Each point is reached from the start by the listed moves, each made once or not at all, plus a little noise. Is the number of moves made odd or even? Then give how often each move was made.

Moves:
(1): [  9 -40 -14 -47]
(2): [ 34 -12 -46  41]
Start: [-23  -9   6  30]
Points:
[ 14 -21 -40  70] => odd (0, 1)
[-13 -50  -9 -17] => odd (1, 0)
[-25 -11   7  31] => even (0, 0)

Moves:
(1): [ 13  16  -3   2 -11 -20 -25  48  -7]
(2): [  3   4  -1  -8  11 -15 -12  13  10]
(3): [-43   2   7   8   1  -4  -6  19  18]
(4): [ 24  -6 -16  -1  11  16   4   0   0]
(5): [ -7 -15   7   3  -3   7   5   9 -11]
(6): [  2  14  -3  -4  -3 -10  22  -5  -1]
(7): [  9   7 -22   6  20  -9  -5   7   2]
(8): [ -7 -13  -9  -8  -6  -5 -16  -2  10]
Start: [ 15  -3  -9 -14  -3 -13   7   6 -17]
Points:
[ 13   0  -6 -23   3 -30  22  23 -19] => odd (0, 1, 0, 0, 1, 1, 0, 0)
[  9   6 -49 -17  18 -51 -27  95   5] => even (1, 1, 1, 1, 1, 1, 1, 1)
[-13   9 -36  -7   1 -50 -46  78   6] => even (1, 0, 1, 0, 0, 0, 1, 1)
[ 50  13 -42 -33   1 -47 -21  60  -4] => odd (1, 1, 0, 1, 0, 1, 0, 1)

Moves:
(1): [  3   1  -6  -5 -11 -15   6 -19  15  -8 -20  -1  -8   8   5 -12 -15  38
 -20  -1]
(2): [  4  -2   6  -9  -2 -21  -4  -5  -1  -2 -10   3   5 -12   8   5  -4 -17
   1  -3]
(3): [ 29  -6 -13  -4  -9   3 -14   3 -10  11   3 -19  17 -13  22   8   3 -15
 -15 -25]
(4): [ -5  12  -6 -10  -2  12  22  -7  15  -1   2 -22   6   2   2   0   2   3
  -2 -17]
(5): [ -2 -10 -11  16  -1 -14  -9   9  -5   7  13   7  -2   1  -5  -2   7  -7
  17  -3]
(6): [ -6  -9  19 -14 -17  -9   5  12 -19  -3  -8  11  16  -4 -19  -4   9  24
  -7   5]
(7): [  6 -16   5  -8  11  11 -27 -22  41 -18  27   7   1   3 -12   4  -2  11
  -1   1]
(8): [-18 -33  -7  16  -4 -14   5   5   1   8   0   7  -1   3  -3   6  -8   1
  -6   2]
(9): [ 17 -11 -16  -8   4 -11   2  10   8  -3 -14  -7  14  -7   4   3   4  -4
 -16   3]
(10): [-1  3  1  7 -8 -5 15  6  6 -6 -1  2 -1 -7  5 -2 14  4  7  5]
(11): [-16  15 -10 -11 -10   2   2  -8  -2 -31  30  -3   6  -8 -10   3   5  10
  -4  -9]
(12): [ -7  -5  15 -11   2 -11   1   3   6 -20 -17 -14  -5   2   4  -3  12  16
 -30  -7]
(13): [  2   8   3   8 -25  -3 -12  16 -15  -4  -4  -7   4   8   4  -3  -8 -18
  -5   3]
(14): [  6  -5   3  -6  -2   5 -19  -2  14  -6  15  21   1  28   4  17  -4 -23
  -2  -3]
(15): [ 25 -16   3  -5  -3  10 -14 -22  -3  -9   9  13  30   7   1 -21  -1 -10
   4  -6]
(16): [ 10  -2   0   7  -7  -2   7   9 -11 -16  10   5   5 -19 -11   1  -2  -7
   7  -9]
(17): [ -7   3   0  -6  -5  10   6   4   0  11  -4   6 -21   0   9  -4   2  -4
  -3  -3]
(18): [  7 -22   4  -9  10  -1  -4  -5   6   2   5 -10  -3  10  15   2   0   7
  21   1]
Start: [ -7  -8  -2   1  -6   1   8  -6  12   5   6   5  10   1   1 -10   4  13
   8 -16]
Points:
[ -2 -26  17 -19 -63 -18  14  12 -13 -13 -16  11   2   4   5 -31  -9  51
   2 -23] => even (1, 0, 0, 0, 0, 1, 0, 0, 0, 0, 0, 0, 1, 0, 0, 1, 1, 1)
[-31 -52 -25 -25 -38 -49  15  19  23 -27   6 -35  15   2  29  -1  18  -2
 -20 -46] => even (0, 1, 0, 1, 1, 0, 0, 1, 1, 0, 1, 1, 1, 0, 0, 0, 1, 1)
[  4 -30   5 -22  -9 -11  -5 -31  49 -66  69  10  21 -33  -5   3  15  19
  41 -32] => even (0, 1, 0, 0, 0, 0, 1, 0, 0, 1, 1, 0, 0, 0, 0, 1, 0, 1)
[  1 -64   1 -23 -31 -20 -24 -44  85 -25  20   4  14  54  26  11 -36  20
  -7 -31] => even (1, 1, 0, 1, 0, 0, 1, 1, 0, 0, 0, 0, 1, 1, 0, 0, 0, 1)
[ 33 -89   5 -31 -11 -10 -14 -51  72 -27  29 -31  57  -6  43 -13  21  12
 -14 -62] => odd (0, 1, 1, 1, 0, 0, 1, 1, 0, 1, 0, 1, 0, 0, 1, 0, 0, 1)
[ 17 -35 -23 -14 -95 -17  19 -15 -18 -48  28 -14  84 -19  -5 -29 -10  44
 -41 -73] => odd (1, 0, 1, 1, 0, 1, 0, 1, 0, 0, 1, 0, 1, 0, 1, 1, 0, 0)
[ 27 -69 -29 -12 -69 -75 -41   0  56 -81  39   6  46  -9  19  20   8   4
 -62 -57] => odd (1, 1, 1, 0, 1, 0, 1, 1, 1, 1, 1, 1, 1, 1, 0, 1, 0, 0)
[ 56 -89 -14 -47 -24 -19  -4  -9  34 -17   2 -14  53   0  60   6   8 -41
 -35 -84] => odd (0, 1, 1, 1, 0, 0, 0, 1, 1, 0, 0, 1, 0, 1, 1, 1, 1, 1)
[ -7 -80 -20 -25 -45 -23 -22 -31  38 -12  53   8  15   1   1 -10   4  80
 -11 -49] => odd (1, 0, 1, 0, 1, 1, 1, 1, 0, 0, 1, 0, 0, 0, 0, 0, 1, 1)
[ 29 -64  30 -58 -10   9 -31 -58  63 -31  47  24  63  38  -1  -6   6   7
  20 -37] => odd (0, 1, 0, 1, 0, 1, 1, 0, 0, 0, 0, 0, 0, 1, 1, 0, 0, 1)

Moves:
(1): [ -8   4   7   7 -16 -10  21  14   1 -19  -2 -18  -1  -9   0 -15  -8  16
  -9   3  12 -22  -2  -4  10   2  20]
(2): [ 15  -3   9 -18  11  -2 -29 -13  14   7   0   9   8 -19 -18  -1   5  -5
 -20  11 -22   5   7   7   2  22  -5]
(3): [  4   2  16  -6  -8   6  -7  -8   9  -7   6  -6  10  -2   0 -10  -1  -8
   4   2   2 -18   3   4  -3 -12  -1]
(4): [  1   6   1  -3  -7  -8   6  16  14   5  -6 -12   9  13  -2  -2   0   5
   3  14  -2  -6  14  -1  -1   5 -14]
(5): [-15  12   8  15   1 -13   5  14  -2  -4 -13 -17  -1  17  -6 -19   1 -13
 -19   1   6  -8 -11  -8  16   7  26]
(6): [ -8  -6   6   0  15  10 -17 -16  -2  11  19  -4   1   4  -3  -4   3   8
   7  -7  23  10  13 -10  20  -3 -16]
(7): [  5  25  16  -7 -16  -2  -1   6   0  -7  -9  16  -6  14  -1   8 -23  -3
 -12  -5 -19   7  -6  -4   4  -4  -5]
(8): [  6   9  -4   4   3   7 -10 -10 -21  -7  -5   1  -1   3   4  10  -6  11
  21  -2  -6   2  10  10   2   9   4]
(9): [ -8  26  15   0  17  -5   4   0   5   2 -22  11  -4  -1 -13   8   1 -13
   1   4  -8  -4  -1   4  -5   1  -8]
(10): [  0   8   7  -6  -5  29  -7   2   4  -4  17 -28  13 -17 -11  -6  -2  32
  17  12   4 -14  -1  -5  -9  20   5]
(11): [ -1  -4   6  16  12   7 -10   1   0   5   1 -13   6 -15   2   2  11  -2
   3  33  -8  -7  -4   3   0   5  -5]
(12): [-15  15   3  -6  -5 -21   5 -15  14 -19  -9 -10  13   7   8  24   7  14
 -17  -1  -1   2  -8  -7  -4  12   4]
(13): [ -4   0 -15   5  -8 -11  16  -1   1  -3  11   4   1   9  -5  -2   1  13
   1   0   0   6   5 -13   1   9  -3]
(14): [ 28   7   8  -9  -9   9 -12   7   8   8   6  -2  -1  10   0  22   3  -1
 -19  16 -17 -12  17   5 -21   9  20]
(15): [-13 -17   9   7   7  16 -12  -1   5   5  15  -6  -1 -19   8  17 -11   3
   0   9   8   5  11   4 -16  -1   8]
(16): [-12   7   9  11  15 -31  -6   0   1   5   0 -24   7  -6  -3  -8 -21   0
 -26  17  17  -2   3 -19   0  -8 -18]
(17): [ -1  13 -13  12  -5  -9   4   9  17 -23 -16   8 -11  10   3   2   7  -1
  -9  -8  21  -6   2 -10  -9   9   1]
(18): [ -1  -3  12   0  -5  -1 -11  -9  -7   7 -18   1   7  19   7  -2 -16 -16
 -11  -4  -7 -12  -5 -14  18 -12  -2]
(19): [ -7   3  -8   1   1   1  -3 -17  -7   2   7  24  12   1  -7  10   2  -8
   1 -21   8   2  -4   7  15   1   0]
(20): [  3  11  -9   7  -6   8  15   0   7   0  -7 -11  22  -2   3 -12  25  21
   1  -4  -5  -1   8  18  -2   7  -3]
(21): [ 15   2  14  17   5  -9   6  -8  27   5   2  -9  -6  28  -5  -8   2   5
 -12   2  -4   7  -4   9   8   2 -21]
(22): [-11  10   0   2   3   9   0  -2  -6  -3   0 -13 -14   3 -22   8   7  -4
   1  -5  -7 -10   0   6  -8  18 -14]
(23): [ -4  -4 -24 -32  -3   4  -3 -16   7  15  -5  18 -22   4  -5   4 -14   5
  -7  -4  -5  12  15  12   6 -17   5]
(24): [  6  10   3  16  14   7  11  -5 -12  -6  -7 -10  -4 -22 -14   5   7 -10
  17  -5   4  22 -20   4  -8  -8  -3]
Start: [  7 -33  16   3 -22   5   7  -9  -9   1  -6  18   3   4  -5  10   7   1
   4   8  22 -12 -12   8 -13  22  -3]
Points:
[-32  54  36  -3   7 -15   6 -42 -29  -1 -33   9 -21   0 -67  37 -46   8
  -3  -2  45  -1  16  11  26  10 -53] => odd (1, 0, 0, 1, 0, 1, 1, 1, 1, 0, 0, 0, 0, 0, 0, 1, 0, 0, 1, 0, 0, 1, 1, 1)
[-30  29  71  42 -21 -47  41  15  42 -10 -20 -37 -13  33 -46  20 -48  19
 -53  45  22 -30   7  -7 -19  44 -56] => odd (1, 0, 0, 1, 0, 0, 1, 0, 1, 0, 0, 0, 1, 0, 1, 1, 0, 0, 0, 0, 1, 1, 0, 0)
[ 38  39  95  47  17  17 -30 -72  18  10   0 -55  75 -16 -68  -3  11  44
 -25  65  21 -49  12  12  16  63 -36] => even (1, 1, 1, 0, 0, 1, 0, 1, 1, 1, 1, 0, 1, 1, 0, 1, 0, 1, 1, 1, 1, 0, 0, 1)
[-28  54  53 -12 -78  -9  24   6  57 -26  -4 -92  30  24 -37  13 -29  85
 -71  61  19 -74  39  -5 -37  65  33] => even (1, 0, 1, 1, 1, 0, 1, 0, 0, 1, 0, 1, 1, 1, 1, 1, 0, 0, 0, 1, 0, 1, 1, 0)
[ 23  65  49  16 -27  -6  29 -30  87 -44 -46 -55  22   2 -62   6  51  54
 -61  68   6 -49  -9  25 -29  93  32] => odd (1, 1, 1, 0, 1, 0, 0, 0, 1, 1, 1, 1, 1, 1, 0, 0, 1, 0, 0, 1, 1, 0, 1, 1)
[-38  44  18  24  25 -37   8 -34  -5 -22 -48 -16 -41  -4 -91  -6  -6   5
 -42   9  57  -7   9 -13  13  60 -18] => even (1, 1, 0, 0, 1, 1, 0, 1, 1, 0, 0, 0, 1, 0, 0, 1, 1, 0, 0, 0, 0, 1, 1, 1)
[ 32  11  35  15 -29  42 -16  -5  76  10  -3 -61  27  54 -27 -21  42  53
 -26  69  39 -51  44  23  -5  53  -7] => odd (0, 0, 1, 1, 1, 1, 0, 0, 0, 1, 1, 0, 0, 1, 0, 0, 1, 0, 0, 1, 1, 0, 1, 0)
[  3  39  83 -10   4   7 -51 -26  19  11  -5 -30  30 -12 -85  15  -1 -19
 -57  41   3 -71   4  11 -29  77   5] => odd (0, 1, 1, 0, 1, 0, 0, 0, 1, 1, 0, 0, 0, 1, 0, 1, 0, 0, 1, 0, 0, 1, 0, 0)
[-11  -9  47 -19   0  18 -53 -37  50  17 -55  12  -7   0 -49  36   0 -34
 -28  59  -5 -53  29  19 -27  39 -31] => even (0, 1, 1, 1, 0, 0, 0, 0, 1, 0, 1, 0, 0, 0, 1, 0, 1, 1, 0, 0, 0, 1, 1, 0)
[  3  81 -10  -6 -40  -3  42 -47  27 -37 -56  50  -7  31 -54  88  27  13
 -42 -26  -6   5  -2  27 -42  57 -11] => odd (0, 0, 0, 0, 0, 0, 1, 0, 1, 0, 0, 1, 1, 1, 0, 0, 1, 0, 1, 1, 0, 1, 1, 1)
